Each row is a point. Each table stands for the endless flat space through its points: a line for two points, a plane for three, and so on. Write the one point that lies in both, or say that there is none.

First (2 x 3):
[[ 0.0  2.3  0.6]
 [-4.0  2.3  2.2]]
Second:
[[-1.1  2.6  1.0]
 [-1.2  2.9  1.0]]
They share: [-1.0  2.3  1.0]

First, 4 rows:
[[-2.6  7.5 -1.6  0.8 -0.2  1.5]
 [-3.6  5.9  1.8 -0.4  0.2  0.5]
 [-2.8  1.0  7.8 -4.9 -2.3  3.3]
 [-3.1  1.9  6.9 -3.9 -1.7  2.6]]
Second:
[[-4.0  4.0  5.3 -5.9 -1.9  3.0]
 [-3.2  5.6  5.9 -6.3 -0.3  0.2]
 [-3.6  2.1  3.2 -3.1 -2.9  4.9]]
They share: [-2.8  3.7  3.8 -3.5 -1.3  2.1]

First (4 x 11):
[[ 1.4  1.6  5.0 -3.2 -4.3 -4.0 -1.5 -1.0 -2.5  1.8 -2.9]
 [-1.6 -3.2  5.0 -0.5 -3.9 -4.2 -1.9  1.6 -0.4  5.1 -0.9]
 [-1.2 -3.8  3.0 -1.0 -2.3 -1.2  0.5  3.8 -1.1  2.6 -0.7]
 [ 2.8  2.4  4.7 -4.5 -5.1  0.2  1.8 -0.4 -1.7 -0.6 -3.7]]
Second (4 x 11):
[[ 4.4 -0.2  1.1 -0.2 -2.1 -5.6  1.0 -0.4 -4.0 -1.7 -2.7]
 [ 0.5 -1.4  0.5  0.1 -1.5 -3.5 -0.8 -0.4 -0.1  4.3 -3.0]
 [ 2.0 -0.3  1.9  1.9 -2.1 -3.7 -0.4 -3.1 -0.2  2.5 -1.2]
 [ 2.4 -1.0  1.5 -4.1 -2.2 -4.8  0.6  4.1 -5.5 -1.3 -4.1]]
They share: [ 0.4 -0.6  3.5 -2.4 -2.7 -2.8 -0.6  1.4 -2.6  1.5 -1.9]

First, 4 rows:
[[ 3.0 -1.5  2.5  2.0 -5.0 -0.5  7.5 -3.5 -1.2 -5.4 -1.6 -6.1 -4.1 -2.3]
 [-1.1  3.0 -2.1 -1.7 -2.4  2.2  0.9  1.2 -1.3 -3.0  5.7 -2.1  3.4 -3.5]
 [-1.6  2.3 -1.1 -1.8 -3.0  3.7  0.7  2.3 -1.8 -2.2  5.4 -0.5  3.3 -1.5]
 [-3.7  0.4  0.7 -3.3 -4.9  5.2  2.2  1.5  1.4 -2.4  5.2  0.6  3.2 -1.3]]
Second:
[[-4.4  0.1 -1.1 -3.8 -5.3  3.9  1.4  1.4 -3.0 -2.1  5.0 -4.4  1.3 -5.4]
 [-1.3 -3.0 -1.0 -4.3 -4.5  3.4  3.3  1.5 -0.4 -5.1  3.6 -4.5  6.2 -3.1]
 [ 1.4 -0.9  0.8 -1.3 -3.3  1.3  5.4 -1.5  2.3 -5.7  1.8 -2.4  3.5 -1.3]
 [ 0.0 -1.1 -1.5  0.2 -6.5  5.1  1.8  5.0  1.0 -4.9  7.0 -3.2  3.3 -1.4]]
They share: [-0.9  0.6  0.3 -1.3 -4.2  2.2  3.7 -0.6  0.3 -3.8  3.3 -2.7  1.0 -2.9]

First (5 x 20):
[[-3.6 -3.4  1.2 -5.0  0.5  1.1  5.5  0.7  1.4  0.8 -3.8  3.0 -1.7  0.6
  -2.0  0.8 -1.8 -5.2  3.4 -2.3]
 [-3.7 -3.1  4.4 -0.4 -4.1  3.8  6.9  2.9 -1.8  0.0 -3.8 -3.1 -2.7 -3.4
  -1.0  3.3 -1.0 -4.3  2.3 -0.4]
 [-1.7 -2.1 -2.0 -6.3  2.8  0.6  4.4 -4.1  6.1  0.0  0.2  5.8  0.6  5.0
   1.1 -0.9 -5.0 -5.1  0.6 -3.7]
 [-1.2 -1.0  0.1 -4.4  2.6  0.4  1.8  0.7  3.1  0.0 -7.2  3.6 -3.2 -0.3
   0.1  4.0 -4.8 -0.5 -0.3  1.3]
 [-3.3 -3.4  2.8 -2.6 -2.0  3.4  7.0 -0.2  1.0 -0.2 -0.1 -0.7 -1.2 -0.2
   0.1  1.6 -1.1 -6.4  2.8 -2.8]]
Second:
[[ 0.6 -4.0 -4.0 -1.4  2.9  0.6  0.2  0.5  6.2 -4.6 -2.2  3.8 -0.1  1.7
   1.8  3.4 -1.3  2.0 -2.7 -0.5]
 [ 1.8  0.2  0.0 -0.9 -0.3  1.9  4.4 -1.0  6.0 -0.1 -5.1  2.8 -3.2  1.7
   1.5  6.9 -1.5  0.3 -0.6 -1.1]
 [ 1.2 -3.4 -3.2 -1.3  0.7  1.7  2.6  1.4  7.6 -3.7 -4.7  3.0 -0.6  0.5
   0.9  4.7 -2.9  0.1 -1.2 -1.1]
 [-2.7 -2.8  1.2 -3.5  2.4  0.4  1.7 -1.8  0.4 -0.7 -0.5  1.9 -2.1 -0.1
   1.8  1.6 -3.6 -1.2 -1.5  0.5]]
They share: no point

First (2 x 24):
[[-0.7 -3.6 -1.3 -2.9 -1.1 -1.2  1.8  3.3 -3.7  1.0 -0.5  1.5  2.3 -2.8
  -2.3 -5.0  3.5  0.5 -3.8 -1.8  4.1 -2.5  0.3 -0.3]
 [-3.4 -4.5 -1.6 -5.0 -2.0 -3.6  1.2  5.4 -4.3  1.6 -0.2  0.6  3.5 -2.5
   0.1 -2.0  3.8 -1.0 -5.0  1.2  2.0 -3.7 -3.0  1.5]]
Second (2 x 24):
[[-4.7 -6.7 -4.7 -3.7 -2.6 -2.4  3.9  1.6 -1.6  3.1  0.7  0.8  2.4 -4.4
  -1.9 -3.0  6.8  0.1 -7.2  2.3  3.7 -2.5 -1.1 -1.5]
 [-3.1 -5.1 -2.9 -4.1 -2.2 -2.4  2.7  3.2 -3.6  1.9 -0.5  1.2  2.6 -3.0
  -1.1 -4.0  4.6 -0.3 -5.2  0.5  3.1 -3.3 -1.5 -0.1]]
They share: no point

First:
[[-1.9  1.9 -0.2 -2.7  0.2  0.9  5.0 -4.7 -0.3 -4.1  1.0 -3.5  0.6 -0.4
   3.9 -3.9  1.2 -1.7  0.5  0.0 -1.6 -4.8 -5.5  0.1]
 [-3.1  1.3 -2.6 -4.2  1.7  1.5  3.5 -2.9 -0.3 -2.9  2.8 -1.4  0.9 -1.6
   1.2 -0.6 -0.9 -1.1 -1.6 -0.6 -2.5 -2.7 -3.4 -0.2]]
Second:
[[-0.8 -1.4  0.0 -6.3  1.3  3.7  5.5 -5.4 -0.1 -5.2  0.8 -1.2  2.3 -2.0
   2.9  1.0 -2.5 -3.2 -0.1 -1.9 -4.5 -4.4 -3.0 -1.7]
 [-1.6  0.1 -1.2 -5.3  1.2  4.0  5.2 -4.4 -0.9 -3.6  0.3 -1.7  1.3 -1.4
   3.6  0.3 -2.3 -2.7 -0.3 -2.1 -3.3 -4.8 -3.7 -1.8]
 [-4.1  1.9 -3.2 -2.7  2.2 -1.8  2.6 -1.8  1.5 -4.9  4.6 -0.9  2.2 -2.5
   0.8 -5.3  4.1  2.1 -1.8  1.3 -2.7  0.6 -2.3  2.0]]
They share: no point

First (5 x 24):
[[ 4.2 -8.1  4.3  3.6 -1.3 -3.1  0.8  2.3  2.0  2.5  4.0 -4.4 -4.4  2.6
  -4.9 -1.5  2.0  0.1  3.0 -7.9  5.9 -1.6 -6.0 -2.0]
 [-2.4  0.5  0.0  0.4 -1.7  5.1  6.3 -1.7  1.6  4.2  3.1 -3.3 -7.5  7.1
   1.6  0.5  4.4  0.5 -5.0 -4.1 -1.2  1.5 -3.4 -6.1]
 [ 2.8 -4.5  4.8  1.4 -0.2  0.5  2.5  1.0  4.2  2.5  1.6 -2.2 -3.7  4.4
  -1.4 -2.8  3.4  1.8  0.0 -3.0  3.0  0.1 -4.1 -4.3]
 [-2.0 -1.2 -0.6  0.9 -3.7  3.8  4.9  0.6  1.3  6.8  2.7 -5.8 -4.7  3.8
   0.0 -1.1  1.2  2.4 -2.5 -4.5  1.7  1.8 -2.8 -5.3]
 [ 4.2 -7.0  6.3  1.3  3.5 -0.4  3.2 -1.6  3.9 -2.9  3.8  0.9 -7.4  7.1
  -1.3 -0.1  7.0 -3.2 -1.5 -6.3  1.6 -0.9 -6.4 -2.4]]
Second:
[[ 0.8 -0.1 -0.3  3.5  0.7  6.2 -0.9  1.9  2.2  5.2  0.0 -4.0 -5.9  5.4
   1.1 -2.9  1.0 -4.9  2.0 -5.8 -1.3  3.8 -6.3  1.2]
 [-1.0 -5.6  6.0  1.2  3.6  6.7  1.8  4.1  9.4  3.9 -0.8 -0.2 -0.6 10.6
   3.8 -3.4  1.4  1.6 -2.8 -5.0  2.8  1.3 -1.6 -4.2]
 [ 2.1 -5.8  3.9 -1.5 -1.6 -0.6  6.2  0.9  4.6  2.5  3.5 -1.7 -1.8  4.2
  -1.3 -0.2  4.2  5.1 -3.7 -4.1  6.1 -1.4 -0.9 -6.9]
 [ 3.3 -3.6  0.9 -1.7 -2.6  2.4  5.6  2.9  5.0  3.9  1.5 -2.1 -1.6  5.0
   0.1  2.0  4.2  2.9 -3.3 -4.9  5.5 -0.8  0.1 -4.9]
 [ 0.1 -6.5  6.0  0.2  1.7  4.5  3.7  3.3  8.5  3.3  0.2 -0.7 -0.8  8.8
   2.3 -2.2  2.4  3.3 -3.4 -4.3  4.1  0.2 -1.0 -5.7]]
They share: [ 1.4 -4.3  3.1  1.0 -0.8  1.5  3.4  0.6  3.2  3.2  2.3 -3.1 -4.2  4.1
 -0.9 -2.0  2.8  1.2 -1.0 -4.2  2.7  0.8 -3.9 -4.0]

First, 3 rows:
[[-2.8 -1.4 -0.8  0.7 -0.2  2.9 -2.5  1.7  4.3 -0.7 -4.4  2.3 -2.0 -1.2
   1.5 -1.9 -1.4  4.5  0.2  0.9 -3.0 -4.3  1.5  2.6]
 [ 1.7 -4.8 -1.4  2.2 -0.1  4.3  2.4  6.2  4.8 -0.5  0.7 -0.3  4.5 -3.9
   0.7 -1.1  0.9  1.0  3.4  5.4 -7.3 -6.9 -3.0  3.5]
 [-2.4  0.3 -0.4  4.8  2.0 -0.3 -0.1  0.4  0.0  3.7 -4.4 -0.5 -1.8  0.6
  -2.5 -1.3 -0.1  5.7  0.9 -0.4 -4.1 -2.0 -0.6  5.4]]
Second:
[[-3.6 -1.7 -1.3  2.6  0.3  4.1 -2.9  0.5  1.1  1.2 -3.7  1.8 -2.7  0.2
   2.1 -3.8 -2.5  4.9  1.4  1.1 -2.3 -6.0  0.4  2.6]
 [-3.6  0.1 -1.0  4.1  2.7  3.2  0.4  2.0  3.5  0.3 -4.6  0.6 -0.6 -2.5
   2.1 -0.8 -1.3  4.0  0.2  0.8 -5.3 -2.7  1.0  5.3]
 [-0.3 -5.3 -0.8 -0.9 -1.7  2.9 -0.7  0.3  3.6  0.0 -5.5  4.0 -1.3  1.1
   0.3 -2.7 -1.4  3.1  0.9 -0.6 -2.2 -6.2 -1.0  2.0]]
They share: no point

First, 7 rows:
[[  2.4  -2.0  -1.7  -6.9   5.3  -6.8   2.3   7.3   0.4   4.1  -3.5   5.0
    0.8  -2.3  -4.6   3.8  -2.2   1.9   4.0   3.1  -0.1   7.9   1.5  -0.5]
 [ -0.5  -1.8   1.1  -3.6   6.0  -5.2  -2.5   4.8   4.5   3.9  -4.4   1.2
    0.9  -0.4  -3.0   2.2   0.2   2.0   8.7   4.8   0.7   9.9  -2.3   3.1]
 [  4.5   1.6  -0.1  -2.5  -0.6  -0.9   1.9   8.1  -2.0  -3.0  -0.2  -1.7
    4.2   2.0   0.6   3.3   5.1   1.3   2.2   5.4  -1.9   0.3   2.2  -2.8]
 [ -0.3   7.4   4.6  -0.7   1.8  -4.0  -7.5   7.0  -3.9  -1.0   3.7  -1.5
    2.7   4.8   6.3   3.0   3.8  -5.3  -0.4   8.2  -1.5   3.1   4.7  -0.1]
 [  2.3   5.4   5.1   3.6   5.0  -4.3  -6.5   0.7   3.9   1.3  -0.4  -3.4
   -4.1   4.0   7.0   4.2   5.6  -6.3   5.4   6.0  -2.1   8.5  -5.7   2.6]
 [ -8.5   7.9   6.4  -0.2   4.6  -3.9 -14.4   4.3  -4.5   1.1   2.7  -1.2
    6.5   7.0   7.9  -1.1   0.2  -0.1   2.1   7.6  -1.2   6.9   6.8   3.1]
 [  5.4   4.1  -0.1   0.9  -2.0  -0.7   2.3   3.6  -2.4  -3.0  -0.1   0.4
    2.4   1.7   4.6   4.5   4.0   2.6   1.5   0.9  -4.0  -1.7   1.1  -6.0]]
Second (4 x 24):
[[ 3.6  4.8  0.1 -1.8  1.1  0.6 -5.9  4.0  0.8  3.3 -2.6  1.8  5.6  1.5
   3.2  3.5  2.5 -1.2  2.8  2.1 -1.4  1.6  0.3 -3.1]
 [ 1.4  3.1 -0.6 -2.4  1.3 -1.9 -6.4  4.2  0.2  1.5  0.2 -0.7  1.9  0.6
   2.7  4.3  5.2 -0.9  1.5  1.6 -1.3  4.0  1.1 -1.9]
 [-0.6  1.2  4.7  0.8  0.9 -0.9 -4.5  4.3  1.1 -2.6 -0.8  2.6  4.6  6.2
   4.2  6.0  1.6  0.8  1.6  3.8  4.3  2.1  1.7 -3.2]
 [-0.5  0.5  2.4 -1.0  1.0 -1.4 -6.7  4.4  1.7 -1.4  0.3  1.2  2.6  4.1
   3.2  7.0  4.3 -0.7  0.2  2.2  4.2  3.6  1.5 -2.9]]
They share: [ 0.6  3.9  2.0 -0.2  1.3 -2.4 -3.2  4.1 -1.3 -0.6 -0.2 -0.1  3.1  2.7
  3.9  2.6  2.5  1.5  3.3  3.7 -2.2  2.9  1.7 -1.6]

First, 7 rows:
[[ -6.4   0.0   2.7  -2.3   0.7   4.3   2.1  -1.7  -0.8   8.9   2.3   2.5
    0.8   0.6  -8.0   6.0  -2.5   3.1  -9.1  -5.5   9.1   0.1  -1.0   0.9]
 [ -5.1  -2.0  -1.1  -0.4   7.6   6.0   6.4   0.8  -7.4   7.7   7.3   7.9
    2.9   2.7  -9.1   1.5  -0.2   0.8  -6.7   3.7   5.6  -4.5   1.3   4.3]
 [ -2.3  -3.3  -4.4   2.8   2.9  11.2   3.4  -4.4  -2.1   4.8   3.9   1.7
    2.9  -1.7  -8.8   1.2   1.8  -6.4  -2.4   0.3   1.3   3.9   6.0   5.6]
 [ -1.7  -3.1  -5.2   0.4   1.9  11.2   0.4  -4.4   0.6   3.0   4.0   3.2
   -0.2  -1.0 -12.2   1.6  -1.9  -3.7  -2.5  -0.6   0.8   4.5   5.0   5.3]
 [  2.1  -4.5   0.8   5.2   5.1   4.0   5.8  -4.0   0.2  -3.2   2.0   3.0
   -3.0  -4.6   0.6  -0.4   5.1  -9.5   7.3   5.2  -2.8   0.7   0.6   0.3]
 [ -1.8  -2.1   2.2  -2.5  -2.0   3.7   0.5  -4.7   4.2   2.8   0.8   3.4
   -3.1  -1.5  -4.1   4.3  -1.2  -2.0  -1.3  -2.6   4.7   2.1  -2.7   0.7]
 [ -0.7  -4.8   0.2  -0.1   3.6   3.8   5.9  -3.1  -1.6   1.5   5.0   7.8
   -0.9  -0.7  -2.0  -0.3   2.7  -5.2   1.9   6.5   1.8  -2.6  -1.9   3.1]]
Second (7 x 24):
[[-9.7 -5.8  2.6  4.5  6.6  9.4  6.4  2.2 -0.6  4.0  3.9 -1.4 -2.7  1.8
  -7.2  4.7 -3.4 -7.2 -3.1 -0.4  1.1  0.9 -3.3  2.3]
 [-2.5 -5.3  3.5  5.1  4.9  1.3  4.4  0.9  0.9  1.8 -1.9  3.7 -2.8 -2.9
  -2.7  1.9  0.2 -6.1 -0.5 -1.0  3.0  3.1 -4.7 -1.4]
 [-4.8 -1.9 -1.1  1.2  4.8  8.4  5.6 -3.3 -4.4  3.4  7.7  1.0  1.7  2.5
  -4.8  6.2 -2.2 -7.7 -5.9 -1.2  3.6 -1.0  2.3  2.0]
 [ 0.6  1.6  4.6  6.1  6.7  7.9  0.9  1.7  6.1  7.3 -3.0  0.1 -6.8 -1.9
  -4.3  0.9  2.0 -0.5  6.0  5.4  5.3 -2.8 -4.9 -3.4]
 [ 1.3  4.0  0.1  6.3  3.4  7.7 -2.0 -3.3  0.3  5.3 -0.7 -0.5 -2.7 -1.4
  -0.7  5.2  1.5 -5.3  0.9  1.2  7.2 -0.6 -0.3 -5.0]
 [ 8.9  0.6 -0.3 -1.6  2.3 -4.4  4.2 -7.1 -2.3  0.8  1.4 10.5  3.3 -3.7
   1.4  0.9  4.4 -3.6 -1.6 -0.4  7.0 -0.7  2.6 -2.1]
 [-2.2  0.0  0.6  3.0  5.6  7.6  4.2 -1.4 -0.2  4.6  3.3 -0.5 -1.4  1.8
  -4.6  3.9 -0.9 -5.9 -0.5  2.2  4.1 -2.1 -0.6 -0.6]]
They share: [-2.3 -1.5  2.0  1.1  2.9  4.2  3.9 -2.5 -0.9  3.9  1.9  2.8 -0.4 -1.3
 -3.4  3.5  1.5 -3.3 -1.5 -0.6  3.9  0.2 -0.1  0.8]

First:
[[-2.9  0.9  1.6 -2.7  0.3  5.0 -3.0  2.2 -0.5  2.3 -0.2  4.5 -1.4 -0.9
  -1.0  8.2  1.6 -5.4  2.2  4.7  5.0  3.0  1.6 -1.0]
 [-3.5 -0.6  0.7 -1.8  0.3  2.3 -2.7 -2.3 -1.4  3.5  0.7  0.6  3.1 -0.9
  -4.9  8.5  2.2 -1.5  2.8  2.6  5.0  0.3  0.7 -1.9]
 [ 1.5 -5.2 -3.5 -2.8  5.2  0.3  4.8  2.7  5.4  0.4 -1.1  3.4  1.8 -3.6
  -1.3  2.4  5.5 -1.5  1.4  6.1  6.6  4.8 -2.3 -4.4]
 [-0.9 -5.8 -4.1 -3.8 -0.4 -2.3 -2.6 -1.1  0.4  3.6 -3.7 -1.2  2.0 -2.4
   0.1  3.0 -4.1  4.3  2.2 -1.7  1.0  4.2  3.9 -3.8]]
Second, 6 rows:
[[-0.9  0.6 -5.6 -6.8  4.1  0.6  1.2 -0.5  7.0  3.5  3.6 -2.8  2.2 -0.2
   1.5  7.7  1.0 -0.1  1.3 -0.4  0.4  3.6  1.0 -3.4]
 [ 1.5  0.4 -2.8 -5.0 -0.2  0.4 -1.6  2.5  1.8  3.1 -0.1 -0.3  2.0 -0.4
  -0.1  6.5  3.5 -2.6 -0.7  2.2  3.8  3.1  0.9 -4.7]
 [-2.3 -8.5 -2.5 -6.7  0.9 -1.9  2.2 -0.8  2.4 -3.8  0.8  4.0 -3.8 -7.2
   1.7  1.7 -2.7  1.8  6.9 -1.9  1.5  6.1 -0.4 -4.2]
 [-2.5 -2.8 -5.6 -3.6  4.6  0.6  1.0  0.9  4.4  2.1 -0.9 -0.9 -0.2 -1.2
  -1.1  3.3  0.7  0.0  0.5  1.0  3.6  4.7  1.9 -2.1]
 [ 0.2 -3.5 -3.3  1.8  1.5  1.8 -3.7  1.6 -0.4  2.9 -4.6 -0.1  1.2  0.4
  -1.7  1.5  1.2 -2.8 -3.4  6.5  5.0  6.1  2.8 -3.7]
 [ 2.2 -0.2 -0.6 -7.8 -1.6  1.1  1.5  4.6 -0.5  1.7 -2.6  4.2  1.0 -4.2
  -1.2  5.6  4.0 -0.4  5.5 -0.5  5.4 -2.4 -0.1 -3.2]]
They share: no point
